Rows are points. Each copy is the shape, with its points in the same order, stretched, turned, moved and blurred by noise. Some copies are also mirrored. Which?

Shape:
[[-21   6]
 [-26 -88]
 [-20 -32]
 [ 44 -10]
 [ 12   6]
 [ -3 -43]
 [ 62  10]
 [  4 -67]]
Copy 1 (8 x 2):
[[ -1   4]
 [-54 -45]
 [-15 -19]
 [ 44 -57]
 [ 33 -16]
 [-10 -38]
 [ 68 -58]
 [-18 -60]]
Copy 1 is: only turned
Copy 2 (8 x 2):
[[  9  22]
 [ 88 -54]
 [ 38 -10]
 [-32 -26]
 [-17   5]
 [ 33 -30]
 [-66 -18]
 [ 45 -51]]
Copy 2 is: mirrored
Copy 3, 8 rows:
[[-18   0]
 [  0  83]
 [ -4  31]
 [ 37 -13]
 [  9 -17]
 [ 10  34]
 [ 51 -34]
 [ 23  52]]
Copy 3 is: mirrored

Shape:
[[ 37   2 -54]
 [ -4   1  39]
 [-38 -21 -17]
 [ 44  21 -19]
 [ -7 -26   9]
 [ 67   3  56]]
Copy 1 (6 x 3):
[[ 49 -52  -6]
 [-20  28   1]
 [-13 -29  26]
 [ 32 -16 -21]
 [ -5   1  26]
 [ 20  65 -17]]
Copy 1 is: only turned
Copy 2 (6 x 3):
[[ 24 -71  19]
 [ 23  30  44]
 [-13  -6 -16]
 [ 43 -48  43]
 [  0   0  24]
 [ 45   7 121]]
Copy 2 is: only turned
Copy 3:
[[ 11  -8  33]
 [-13   8 -30]
 [-45 -32  -2]
 [ 23  21  12]
 [ -6 -17 -11]
 [ 47  34 -34]]
Copy 3 is: mirrored
Copy 4:
[[-52 -10   9]
 [ 30  33  -1]
 [ 20 -25 -15]
 [-40  36   6]
 [ 28  -2  14]
 [ -1  84  44]]
Copy 4 is: mirrored

Shape:
[[ -2  44  40  39]
 [-57  30 -30   0]
 [  0 -23  -1  51]
 [ 24 -29  10  11]
 [-22  71 -44 -44]
 [ 35 -28 -28   9]
 [-26  -8 -36 -37]
 [ -9 -27 -67 -21]]
Copy 1:
[[-75 -15 -74  12]
 [  3 -89  13   6]
 [ -9   4 -21 -48]
 [ 12  48   2 -20]
 [ 48 -73  -9  79]
 [ 57  42  -1 -14]
 [ 57 -26  54   9]
 [ 97 -17  49 -15]]
Copy 1 is: mirrored
Copy 2:
[[-73  -7 -47 -42]
 [ 21  -5 -78  14]
 [-32 -53  37 -17]
 [-31  -8  62 -13]
 [ 38  63 -99 -11]
 [ -7 -16  67 -35]
 [ 31  15  -3  21]
 [ 59  -8  30   7]]
Copy 2 is: mirrored
Copy 3, 8 rows:
[[   7  -28   37    0]
 [ -43  -27  -26   25]
 [ -17   34   47   32]
 [  -9   46   23  -16]
 [  -7  -37 -105  -22]
 [  -2   60  -18   -5]
 [ -43   15  -47  -13]
 [ -34   50  -55    6]]
Copy 3 is: mirrored
Copy 4, 8 rows:
[[ 23 -54 -15  81]
 [ 54 -46   4   8]
 [-14 -40  -6  26]
 [-21  11   0  -5]
 [ 77   4 -27 -16]
 [-24  29 -25 -23]
 [ 18  18   9 -43]
 [ -1  23  -7 -68]]
Copy 4 is: mirrored

Shape, 12 rows:
[[  2 -37   9 -58  25  36]
 [ 35  44 -39 -37 -28 -18]
 [ 18 -45 -52   1  13   7]
 [-18  23  47 -61  24 -20]
 [ 39 -53  -9   5 -23  20]
 [ 55  52  -1 -27  58  19]
 [-64 -23 -24 -42  64  28]
 [-20 -48  47  27 -26  19]
 [-28  15 -23 -46   0  40]
 [ 19  49  -9  24  52  -3]
 [ 17 -37  13  -9  12   9]
 [-20 -35 -53  21  25  17]]
Copy 1:
[[  0  24  46 -25  54  -4]
 [ 38   6 -37 -28 -39   8]
 [-11  18   2 -19  26 -69]
 [  9 -26  44 -28  -2  80]
 [ 16  46  10  19  12 -76]
 [ 59 -37 -23 -51  58  26]
 [-59 -10  22 -53  68  47]
 [-27  30  26  69   7  -2]
 [-15  32 -14 -27  33  43]
 [ 12 -57 -37 -22  23  33]
 [  9  16  31   7  25 -28]
 [-48   0 -12 -12  41 -43]]
Copy 1 is: mirrored
Copy 2, 12 rows:
[[  0  -3 -10 -60 -57 -74]
 [  8 -51 -14 -24  36  50]
 [ 15 -34  -2   4  31 -79]
 [-51  63  -7 -48 -53  42]
 [ 38 -41  19  38 -14 -73]
 [ 19  36  29 -93  53  21]
 [-18  38 -69 -76 -46 -50]
 [ 26  39  12  65 -84 -46]
 [ 25 -21 -47 -53 -50  15]
 [ 10  76  11 -31  61  33]
 [ -1  13  15   7 -23 -60]
 [ 23  12 -31   6  20 -60]]
Copy 2 is: mirrored
Copy 3 (12 x 6):
[[ -20   36   14   -1   74   -8]
 [   2  -48  -35  -59   -4 -100]
 [ -11  -18   62  -26  -30  -40]
 [ -25    6  -72    8   87    1]
 [   3   44   54  -27  -18  -16]
 [ -11  -12  -50   27   62 -110]
 [  -7  -39   37   23   71   21]
 [  22   64   29   19    1   63]
 [  23  -22   -6  -27   65  -20]
 [   9  -46  -22   45   11  -79]
 [ -13   39   18    6    7    1]
 [  10  -34   73    8  -21  -13]]
Copy 3 is: only turned

Shape, 14 rows:
[[ 14 -41 -21  -3 -33  55  45 -42]
 [ 35 -76  -3  29 -28  30  46 -13]
 [-40  49  30  13  45 -29  41   8]
 [-40  26  74  -4   3 -46 -27  -8]
 [-38  20  32  32  25  -1  46 -74]
 [-20 -40  29 -29   2 -22 -19 -15]
 [ -9  29  24   7  72  25  24 -24]
 [ 44 -34 -47  23 -21   8  16 -52]
 [-15 -42 -10 -29 -46 -16 -16 -18]
 [-50  14  17   8  15   3  15  23]
 [ 63 -21   3 -10 -24  57  64   1]
 [-50  34  41 -26  15  -8   6   0]
 [-25  -5  22   8 -48  -8 -59 -16]
 [ 44 -19  -9 -25 -31  16  64  -1]]
Copy 1:
[[-47  48  -1  69 -14  -9 -50 -73]
 [-93 -10  -8  51 -47 -22 -25 -47]
 [ 17  75 -31 -66  22  -6 101  16]
 [ -2  25 -18 -96  94 -28  25  44]
 [-23  92 -70  -3  76 -28  67 -42]
 [  2 -21   9 -34  50 -39 -10  -3]
 [ 23  41 -64  -5  26  38  67 -42]
 [-53  10 -64  72 -21 -21 -27 -16]
 [-11  -1  27   0  29 -50 -49  10]
 [  4  35  26 -29  14   2  60  10]
 [-66  39 -13  24 -78  34 -65 -59]
 [ 24  58  11 -64  57  -8  34  11]
 [-15  -8  18 -11  75 -17 -39  49]
 [-46  48  -9   0 -64 -14 -47 -30]]
Copy 1 is: mirrored
Copy 2 (14 x 8):
[[-25 -50   7  96  59   4 -23  37]
 [-50 -34  35 107  21 -10 -42  -9]
 [-56  66  -8 -68   1   7  -9 -22]
 [-42   5 -47 -55 -35  38  43 -50]
 [-58  26 -20  -2  43  86   3  10]
 [-29 -12 -57  26  -6 -17  27 -24]
 [-51  68 -41 -11  15  30 -54  32]
 [ 34 -13  32 109  33  41 -23  20]
 [  5 -49 -20  54  13 -23  55 -12]
 [-61  27  11 -37  -6 -32  13   9]
 [-31 -38  18  63  43 -33 -95 -12]
 [-52  18 -48 -51   5 -12  21  -5]
 [ 14 -36   0   5 -35  27  61   4]
 [-19 -35   3  53  49 -36 -56 -36]]
Copy 2 is: only turned
Copy 3, 14 rows:
[[ 28  40  10   3 -50 -53  -6 -10]
 [-15  24  32 -14 -49 -59 -51 -28]
 [-38 -49   2 -21  35   4  62 -25]
 [ -5 -25  43  42  39  62  41 -12]
 [ 14 -38  51   8  27 -43  54 -29]
 [ 24  -7  38  10 -21  47  -2 -27]
 [-11 -67   0  -4 -37 -21  63   6]
 [ 20  31  42 -37  -3 -57 -43  24]
 [ 40  44  24   3   7  32 -33 -16]
 [ -9 -35 -23  22  20  14  25 -33]
 [-46  50   9 -24 -91 -63   1  23]
 [  0 -20  -6  24  12  42  62 -21]
 [ 44  17  22  72  40  42 -16  18]
 [-38  57  19 -49 -53 -36  -1   1]]
Copy 3 is: only turned

Shape:
[[ 13 -32 -22  18 -13 -18 -32   8  11]
 [ 20 -13  71  14   9 -20  11 -18   6]
 [ 30  -4 -22  16 -23   4  76 -37  -2]
 [ 14 -32 -18 -19   0  34 -10 -28  15]
 [ 21 -20  -3   8  -2  37 -15  12  44]
 [  7 -13  70  10 -29 -11  15  88 -45]
 [ -4 -30 -18 -35  46  -9 -17  70  39]
 [ 12 -28  -3  -2 -35 -15 -25 -25  31]
 [ -4 -37  31  15 -34 -13   3  10  19]
 [-10  26 -22  12   0  27 -16  -4   9]
 [-67  42 -18 -13 -20  -3 -16   0  -4]
 [-73 -23  12  15 -11   5 -12  27 -18]]
Copy 1:
[[  -1  -52   35    2   21  -12    8   -8  -23]
 [ -11   22  -16  -16    3   43  -15  -49  -17]
 [ -46   47   35   21  -87   34  -29   -6  -65]
 [  13   -9  -11   29  -26  -24    2   -2  -28]
 [   8  -28    4  -33  -20  -29   -4    3  -20]
 [-121  -32  -26  -55   70   56  -45  -16   -7]
 [  31  -26    7   15   72   -1   22   69    0]
 [   6  -26   15  -10  -12  -20   32  -24  -43]
 [ -25  -43   -5  -33  -17   25    4  -23  -37]
 [  -9    5   13    2  -14  -35   20  -16   36]
 [ -25   12   -5   17    1  -22   78  -17   59]
 [ -27  -67  -34   19    4   23   21  -18   43]]
Copy 1 is: only turned
Copy 2:
[[ -13   12   13  -21    7  -36   42  -44  -29]
 [   1   27   35   61  -29   21   18  -53    3]
 [ -14   -4   -3   68   -1   21   59   84   -4]
 [  -1  -41   38   -3    2  -36    6   21  -28]
 [   9    3   32  -29  -32  -28   15    3    1]
 [-109    8  -26   27  -60   25   13  -71   38]
 [ -20   21   47 -101   15  -26  -22    3  -39]
 [  18   14   15    6  -11  -36   15  -34  -56]
 [ -11    7    3   10  -51    5   29  -43  -33]
 [  26  -17  -22  -27   14   -4   11   12   19]
 [  32  -26  -72  -44   20   21  -29    2  -10]
 [  -9  -64  -40  -44  -22   36   12  -41   -8]]
Copy 2 is: only turned
